Each row is a point. Each copy is the shape, with its points in the same order, stretched, turned, moved and blurred by noise. Some copies are also mirrored. Which?

Shape (5 x 2):
[[-30  16]
 [-52  27]
 [ 50  28]
 [ 24 -55]
 [ 30 -62]]
Copy 1 (5 x 2):
[[-35 -34]
 [-54 -53]
 [ 31 -15]
 [-15  64]
 [-15  74]]
Copy 1 is: mirrored
Copy 2 (5 x 2):
[[-35  31]
 [-53  60]
 [ 48 -12]
 [-29 -78]
 [-23 -90]]
Copy 2 is: only turned
Copy 3 (5 x 2):
[[-43  11]
 [-66   4]
 [ 11  47]
 [ 33 -13]
 [ 46 -15]]
Copy 3 is: only turned

Shape (6 x 3):
[[-83 -30  14]
 [ 72  11 -37]
 [  0  30  20]
 [ 24  21 -51]
 [ 10  32 -55]
 [-46  15 -43]]
Copy 1 (6 x 3):
[[ 24 -90  23]
 [ 33  95 -17]
 [-10 -11 -32]
 [  7  59  20]
 [-10  46  34]
 [-14 -18  64]]
Copy 1 is: mirrored
Copy 2 (6 x 3):
[[-63 -58 -21]
 [ 78  52  32]
 [-28  43 -11]
 [ 45  38  54]
 [ 31  44  63]
 [-15   2  50]]
Copy 2 is: mirrored
Copy 3 (6 x 3):
[[-47  57  69]
 [ 35  -1 -51]
 [ 36 -16  40]
 [ 35  25  -8]
 [ 41  36  -2]
 [ 18  63  38]]
Copy 3 is: only turned
Copy 4 (6 x 3):
[[-20  78 -60]
 [ 28  -8  39]
 [-32  13  -8]
 [ 27  -5  -6]
 [ 22 -13 -20]
 [ 12  18 -54]]
Copy 4 is: mirrored

Shape (7 x 4):
[[-34   0 -82 -33]
 [-24 -34  -7 -19]
 [ -5  17  28  24]
 [ -9   1  24  12]
 [ 56 -23   4  17]
 [  7  -5 -11  20]
 [ -1 -31 -26  20]]
Copy 1 (7 x 4):
[[ 10  72  22  45]
 [ -7 -11  15  44]
 [ -4 -37 -44 -17]
 [ -4 -37 -28   4]
 [ 69 -62   7 -15]
 [ 34 -20 -24   9]
 [ 47 -21  -4  40]]
Copy 1 is: mirrored
Copy 2 (7 x 4):
[[-95 -39   0  -5]
 [-15 -11  15 -43]
 [ 34   2   4  22]
 [ 27   0   4   0]
 [ 21  35 -45 -21]
 [ -5  12  -5   5]
 [-24  21  10 -15]]
Copy 2 is: mirrored
Copy 3 (7 x 4):
[[ 34  77   0  56]
 [  1  -7 -38  17]
 [-28 -21  20 -14]
 [-24 -18   6 -12]
 [ 46 -64  30 -11]
 [  8 -19  20  17]
 [ 30 -25  10  35]]
Copy 3 is: only turned

Shape (10 x 6):
[[-51  -7 -17 -20  35  -8]
 [-20  27  24  18 -22 -42]
 [ 31 -54  38   0  27  44]
 [ 49 -41  32 -20  -4  22]
 [-81 -55 -33 -32  43 -22]
 [  5 -47 -17 -44  39 -51]
 [ 10 -51 -11  18  18  -8]
 [-14  29 -17   8 -60 -13]
 [-35 -14 -31 -16  84 -30]
 [  4  68 -19  28 -23  17]]
Copy 1 (10 x 6):
[[-30 -10  31  27  43  21]
 [ 20  -7   4  48 -29   6]
 [ 51  15  46 -66  28 -23]
 [ 35  19  18 -74  -8 -26]
 [-56 -57  40  -3  68  46]
 [-54 -56  26 -32  19 -35]
 [ 18 -38   0 -36  39 -22]
 [ 11  14 -40  16 -24  33]
 [-58 -45  36  38  69 -22]
 [ 25  51 -38  56  -5  -2]]
Copy 1 is: only turned
Copy 2 (10 x 6):
[[ 30   7  45  -2  23  -6]
 [-18 -14   5  43 -35 -26]
 [ 26  88  -2 -24 -24  52]
 [ 32  58   1 -38 -54  63]
 [ 66   1  57  27  59  19]
 [ 94  18  27 -10 -14  18]
 [ 48  34 -30   6   6  34]
 [-25 -47 -11  -3 -22  17]
 [ 67  26  31  -6  32 -36]
 [-49 -21 -27 -42 -18 -23]]
Copy 2 is: only turned
Copy 3 (10 x 6):
[[-30   3  -3  29  18  34]
 [-20 -12  63   4 -20   9]
 [ 36  -4 -11 -41  60 -13]
 [ 23 -20 -16 -51  30 -37]
 [-39   1  -9  76  42  25]
 [-10 -74 -40  19  18   1]
 [ 37 -21   9  17  20   0]
 [ -2  26  47  16 -46 -16]
 [-23 -51 -24  31  20  68]
 [  9  27  31 -21 -49  31]]
Copy 3 is: mirrored
Copy 4 (10 x 6):
[[-44   9 -16  -3 -31 -26]
 [  0 -30  39 -20 -19  23]
 [-29   9 -30   4  71  -4]
 [ -6  16  -4 -15  73 -23]
 [-54 -22 -48   3 -34 -64]
 [-36 -13  13   4   9 -95]
 [  0 -23 -14  30  23 -32]
 [ 47   6  15 -27 -22  15]
 [-67   4   0  34 -37 -59]
 [ 32  49  27   2 -33  46]]
Copy 4 is: only turned

Shape (12 x 8):
[[-12 -58 -38   7  66  -5   6  -7]
 [-65  14 -21  47   0  11  27   0]
 [-51  45  -4  32 -15  39  48  59]
 [-38  16 -33 -11  43   6  -9 -32]
 [ 10  19  15  27   3  -8  -7  -7]
 [ 23  42  -1  34   9  -8  39  -1]
 [-51 -24 -25  49  -8   5  11 -12]
 [  8  40  14   7 -33  10   5   0]
 [-13 -46 -81  -7  47  23  -3 -25]
 [  3  12  64 -18 -19 -27   2 -40]
 [ 28  22  39 -28 -14 -15  38 -56]
 [  9  25  15 -19 -30 -59  26  -6]]
Copy 1 (12 x 8):
[[ 57 -34 -21  13 -14  54 -48  -8]
 [ -1 -13 -25  69  51   7 -36  16]
 [-23  21 -31  39  95  11   1  39]
 [ 31   5 -41  26  16   4 -28 -44]
 [  1  27 -18  -4  -6 -21 -45  16]
 [ 18  17 -23  -9  24 -56 -34  45]
 [ -4 -23 -15  73  -2  33 -43  18]
 [-23  37 -18   1   2 -40   5  15]
 [ 60 -24 -57  45 -33  55  -7 -14]
 [-17  20  47 -28 -16 -54 -23 -18]
 [ 13  21  50 -28 -13 -94  11   0]
 [-25 -21  19 -46   2 -69   3   0]]
Copy 1 is: only turned
Copy 2 (12 x 8):
[[-79 -56 -13  17   0  16  35   9]
 [ 17 -51 -50  -9  -7  22 -25  -2]
 [ 33  -1 -64 -40 -11  -2 -37   8]
 [-19 -63   7   7  23  14  17 -56]
 [ 14 -15  33   4   4  18 -15  11]
 [ 27   6  16   3  53  -6  -7  26]
 [  4 -47 -41   8 -16  31 -15  12]
 [ 51  37  25   7 -15  11 -19  -3]
 [-65 -41 -26  50   8  25  28 -36]
 [ 50  11  57  -2   2  19  33  15]
 [ 53  24  51  24  32  16  44   1]
 [ 57 -12  41  25   3 -46  27  33]]
Copy 2 is: mirrored
Copy 3 (12 x 8):
[[ 52  31 -39   3  10 -23 -40  55]
 [ 50  13  50  73  15  25 -17   0]
 [ 23 -12  60  78   7  67  55  19]
 [ 77  43  24 -14   9  -5 -18   6]
 [-19  27  18  -7  13  -2  -4  -9]
 [ -4  42  19  35  20  -6  36   7]
 [ 39   8  17  60   8  14 -45 -11]
 [-12   7  24   1   6  20  32 -39]
 [ 90  47 -52   5 -11   5 -38  26]
 [-26 -13  23 -46  42 -45   8 -50]
 [ -5   9  -7 -27  52 -51  40 -52]
 [ -4 -16  24  -5  -6 -61  40 -31]]
Copy 3 is: mirrored

Shape (13 x 9):
[[ 41  -2   2 -23 -32  35 -13  -6  -4]
 [-10  54 -38 -10 -18   6 -42 -56 -13]
 [-12  31 -25  55  23   6  -4 -26 -42]
 [  4  44 -33 -13  23 -10 -39 -11 -31]
 [-32  25 -10  10  21 -20  27 -18 -17]
 [-28  13   0  22 -50   6 -19  33  36]
 [-30  -9  12  14  21   0   7  45  32]
 [  0   7 -54  -3  -7 -18   0  -2   0]
 [ 35  27 -19  -1  34  41  12  13  45]
 [ -9 -19   2   1  -9  -7   0   3  -4]
 [ 15  -2  19  -5   4  -4  29  -6  70]
 [  0  42  -5   4  19 -68 -11  -7 -15]
 [ -3  -8   3  13 -20   4 -55  -6  20]]
Copy 1 (13 x 9):
[[ 11 -19 -18  23 -15   9  12 -21 -34]
 [-28   6  -2 -19 -95 -15  32 -24  16]
 [-22  49 -56 -34 -55  -8  15  -9   3]
 [-25  18  -6 -23 -44 -27  58 -20   3]
 [-28  29  -1 -46 -23  17  -2  16  18]
 [ 21 -19 -22  13 -26   1   0  35  62]
 [ -8  11 -16  11  39  26   3  36  38]
 [-10 -17 -13 -36 -34  25  36 -15  27]
 [  8  46   5  30  -8  61  28  12  -2]
 [ -6 -16 -23 -10  11   9  -6  -7   9]
 [ 15  24  32  15  23  68 -37   8  31]
 [ 12  34  22 -52 -14 -13  15 -10  48]
 [  0  -7 -33  31 -10 -14   6 -28  39]]
Copy 1 is: mirrored
Copy 2 (13 x 9):
[[ -6 -14   3   7 -39  31   1 -31  12]
 [ 43  18   4 -14  -4  -4 -72 -29  12]
 [ 27  65  -1  23  22 -22 -12 -11 -12]
 [ 43  21  16 -33   2  -1 -25   4   8]
 [-11  44  -3  -9  27   5 -20  -8 -13]
 [-22  -3  34  19   8   0 -31  -2  57]
 [-34  11  40  -1  29  -8  15  -2  25]
 [ 14   5 -26 -12  19  -3 -10  -6  27]
 [  6  26  24  -8   6   4  27 -58  33]
 [-24  -7   2   4   1   0  -7  -2   3]
 [-51   8   5 -20  -6  -4   9 -50  28]
 [ -2  44   2 -55  -5 -15 -26  33   9]
 [  4 -13  34   1 -13 -31 -29 -18  23]]
Copy 2 is: only turned
Copy 3 (13 x 9):
[[ 55 -16  44  18 -24  13 -30  13  25]
 [ 58  33 -18 -60 -83  30 -20 -32  11]
 [ 18 -28 -37 -58 -38  -9 -18 -28 -25]
 [ 61  12   5 -56 -34   8 -26 -46 -18]
 [-13  23 -33 -27 -19  14  12 -39  -7]
 [ 37  10   2 -28 -28 -43  46  46  -8]
 [ -1  34   6 -21  31 -59  24  27   0]
 [ 38  13 -15 -27 -20  42  -1   2 -20]
 [ 45  44 -19  23   8 -42 -48   9  14]
 [  5   4  21 -16  -5   8   8  15   6]
 [-20  77   0  51  -8 -13  -8  29  13]
 [  6  26   1 -16 -36  18   8 -51 -57]
 [ 33  21  37 -50 -36 -22   0  43   1]]
Copy 3 is: mirrored
Copy 4 (13 x 9):
[[  8  18  23  66   0   4  15   3  -4]
 [-28  51  37  20   9  46 -28  21  36]
 [-31  58   6 -17  16   2 -39  -1 -23]
 [ -9  65  37  -6  21  33 -12  30 -19]
 [-34   9  -2 -30  25  26  -5 -10 -10]
 [-22   9  -3  -5 -72 -16  13   9  19]
 [ -8 -11 -18 -37 -31 -29  23  22 -14]
 [  5  50  15  -7  18  10  22  -6  14]
 [-18  20 -22  31  22   2  35  38 -10]
 [  2   1  15  -2  -8 -12   0 -11  -3]
 [-39 -36  -4   8  15 -15  40  16  24]
 [-46  26  62 -41  10  21   2  14 -17]
 [ -5  10  26   7 -26 -37  -4  31  27]]
Copy 4 is: only turned

Shape (15 x 11):
[[-12   7  -1   5 -14  -5 -11  -8 -14  16   7]
 [ -1  -4  10 -40 -13  -4   1  27  -7   5  -1]
 [-12 -12  21  -2  -8  -9   0   9 -17  -3   5]
 [-15  -9  -3   6  -9  -9  15   6  -7  -4  -2]
 [  4  -9   1  11 -13  -3  -9 -11  26   8 -29]
 [  6 -15   7  -3 -20   4   9 -12  34   2   4]
 [ -1  19  10   6 -20  -2   2  -9   9 -11   3]
 [ -7  -9   1  11 -16  -3   7  -6 -18   4   2]
 [-13  -5  -3 -28  78  28  -7 -12 -19 -17  -7]
 [ 12  -2  20   3 -14  -9   3 -11 -17   5  -2]
 [-11 -11  13  11 -14   1 -13  -5  -6   1  15]
 [  6  -2  -1   9   5 -11   6 -10   9  11  13]
 [-16   1  12 -24  45 -12 -11 -10  -4 -10  -2]
 [  2 -10  -7   1 -21 -16 -11 -16 -12 -12   7]
 [  7  -6   2  10  -1  -5 -11  19 -15  -6   3]]
Copy 1 (15 x 11):
[[-17  30 -10 -12 -10  -7  -1 -19  16   3   5]
 [-35  32  14   0 -11  -8 -23  20 -23   9  13]
 [-30  17   9  -1  -5  10  -7 -12   3  -6  28]
 [-16   7  15  -3  20  17  -2  -3   8  -3  21]
 [-11 -18  20 -25  -2   3  39 -11   1  31 -11]
 [ -9 -32  26 -12 -10  12  -4  -7 -14  29 -12]
 [-20 -15   7  -9  -2   3  -7 -21  -4 -14 -12]
 [-27   6   4  -5   6   5   3 -10  22  -1  17]
 [ 28  24 -60  56  15  21  24  -2 -47  18   0]
 [-41   5   9   6 -12   8   9 -16  11  -7   2]
 [-12   4  -5 -18 -17   1  -2 -23  11   6  22]
 [  6   2  10  12  -9  19   3 -12   3   8  -4]
 [ 16  40 -20  27 -10  37  15 -12 -35  10  -4]
 [-15   5  -5 -27 -12  28   5   1  25  -6   5]
 [ -3   7   2  -8   0   2   4   4   7 -16  27]]
Copy 1 is: only turned
Copy 2 (15 x 11):
[[  1   6  25 -17  -2   9  -2 -27  -8  -9   3]
 [  2 -11  -2  24 -39  29 -10 -10  19  12   3]
 [ 14   7   8  16   5  21  -9 -21  14  14   0]
 [ -1   3   2   2   3   1  -4 -12  22  22   1]
 [ -2 -33   5   0  11 -11  -9 -15 -19  31 -12]
 [-15 -24  -3  13   7   2  18  18   7  14  10]
 [ -6  10  15   9   1  13  26 -12 -16  14   3]
 [ -1   6  22 -11   8   0   6 -23  18   0  -1]
 [ 16  18  -3  40 -22 -51 -42  40 -10 -40   2]
 [ 13   2  13   3   8  14  11 -24   0   2 -16]
 [  9   5  19   1  22  14   2 -21  -4  -3   8]
 [  1  11  -2 -14  11   3  10  13   1  -4   0]
 [ 36   7  -7  26 -17 -18 -24  18 -14  -5   1]
 [ 10  -1   3  -4  15  -9  23 -31  15   1   5]
 [  0  15  -9  10  16  18  -4 -24  -4   1  -3]]
Copy 2 is: mirrored
Copy 3 (15 x 11):
[[-21   3  16  -3 -20   2  16 -18   3  18  12]
 [-14  13 -20 -17   3 -10  -5  31 -15 -15  28]
 [-10  31  -1 -25   4 -18  18   4 -17  14  11]
 [-12  22   6 -18  15   6   7  -7 -16   2   8]
 [ -2  12  10   0  -1 -10 -13  -8  29 -19 -44]
 [ 13  31  17  16  16   8   6   1  20 -33 -18]
 [  2  10  12   1 -17  21  24  11   0 -14  -5]
 [-11  24   3 -13   1   0  15 -18   0  18   6]
 [ 26 -12 -11  41  44  -2 -21  19 -47  95  -4]
 [  7  28  -7 -16 -26  -8   8   6  10  16  -6]
 [ -9  29  13  -7   2 -17  32 -16  -1  15   6]
 [ 10   6  13   4  -8   7   3 -14  -4   4   4]
 [  2  -1   2  21   6  -9 -11  18 -44  51 -11]
 [ -8  27 -16  10 -19   0  21 -24 -15   0  -8]
 [  1   7 -21 -20  -2 -23  22  -7 -17   3  14]]
Copy 3 is: mirrored

Shape (16 x 12):
[[-28  17  13  45 -13  22   6  16  30  -8   9  58]
 [-35 -29  57 -63  13 -67  21 -62  33 -51 -10 -40]
 [-15 -26  17  18 -40 -24  -4  -9 -32 -28  -8  10]
 [-12  10  22  20 -25  13 -69  -8  21   6  12  27]
 [-11 -34   7  -5  36 -27   9 -42  12 -19  25 -25]
 [-44  11  15 -22  54 -37  16  -7  17   4 -22 -43]
 [ 31  -8  35  11 -42  13  -8   0  -7  26  -1  23]
 [-19 -26  39 -18  43 -52  27 -95  13 -13 -25 -26]
 [-14  27  -2   1 -32   6   9  -4  15  25  45  23]
 [-18  12 -29 -26  16  -1  18 -16  46   8 -29 -22]
 [  9  33  14   0 -15   8 -16  16 -18  28  10  86]
 [-24 -23 -20 -21  12 -43  -5  -6  27  27  -1  21]
 [ 24  39   0  20  -7 -12 -19  23   3  -4  25  27]
 [-59  10   1 -17  24   4   8  -5  -1  26  12 -19]
 [  1  14  -9  -7 -19  33 -22  -7 -24 -21  10  50]
 [-28  50 -22  18 -19 -20 -11 -20  10  22   1  17]]
Copy 1 (16 x 12):
[[-20 -15 -14 -11  48 -13  31   0  20  -6 -21 -36]
 [ -3  88  18  58 -44 -70 -13 -38 -50  24  17  55]
 [  4  42  37  -1 -50 -27  35   2  -8 -17   5 -25]
 [-55  11  20  20   5   0  24  -6  58 -17   5  18]
 [ 29  13   8  25  -4  -5 -16 -13 -14 -15  21  28]
 [-18  19 -15  37   9 -34 -73   2  -5  14 -16 -23]
 [-45  10  49   4  -2   6  20   7   2  25  17  -2]
 [ 36  55  30  38 -32 -29 -32 -48 -14  56  11  20]
 [-31 -17 -24  37  12   2  18  21  19   7  35  -5]
 [-36 -37 -33   2 -12 -33 -48   2   9  44 -24  14]
 [-65  -2 -17  33   1  33  30 -17   4  -1 -22 -39]
 [-18 -43 -20  42  -9 -37 -14 -38 -23  -1   7  -6]
 [-34 -11  -8  50   3  22   6  34   5 -22 -37  -4]
 [-31  10 -31   9  13  -5 -37   6  23  -5  34 -38]
 [-44  19 -22 -17 -33  34  36 -10  24 -19 -17  -8]
 [-20 -25 -25  42 -18 -12  -8  19  50  24 -13 -28]]
Copy 1 is: only turned
Copy 2 (16 x 12):
[[-27  21  23  57   5   3 -22 -42 -20  -9  -4  19]
 [-17 -24 -95  42  33 -59  69  -5  44  -1  -1 -28]
 [ 16  21 -48  18 -11 -24 -30  10  13 -13 -20  17]
 [-67  -5 -14  42 -10  11 -42  -5   6   2 -34  12]
 [  7 -39 -21  35   0 -16  33   0  -4  38   9 -12]
 [-11 -41 -13 -11   3 -21  47 -30  25 -18  13  -8]
 [ -1  20   9  36  12  -3 -59  15  28  -8 -49  10]
 [  1 -25 -47  48 -14 -49  50 -27  54  17 -13 -44]
 [-34  20  39  19   4 -25 -18  24 -29   8 -27   4]
 [-22   6  15 -10   9  -1  27   0  23  13  30 -37]
 [-21  37  29  20  18  -2 -49 -28 -14  12 -82  13]
 [-38  11   8  -7  13 -34  -6 -20   9  38   6   5]
 [-21 -15  15  12  11   7 -55   0 -30  -8 -32 -20]
 [-15  -6  15  -6 -15 -16  44  -2  -5   1  -2  22]
 [-13  33 -14  21  -5  23 -21   4 -20  21 -57   0]
 [-55  17  19  -9 -25 -19 -17   2 -10 -14 -17 -25]]
Copy 2 is: mirrored
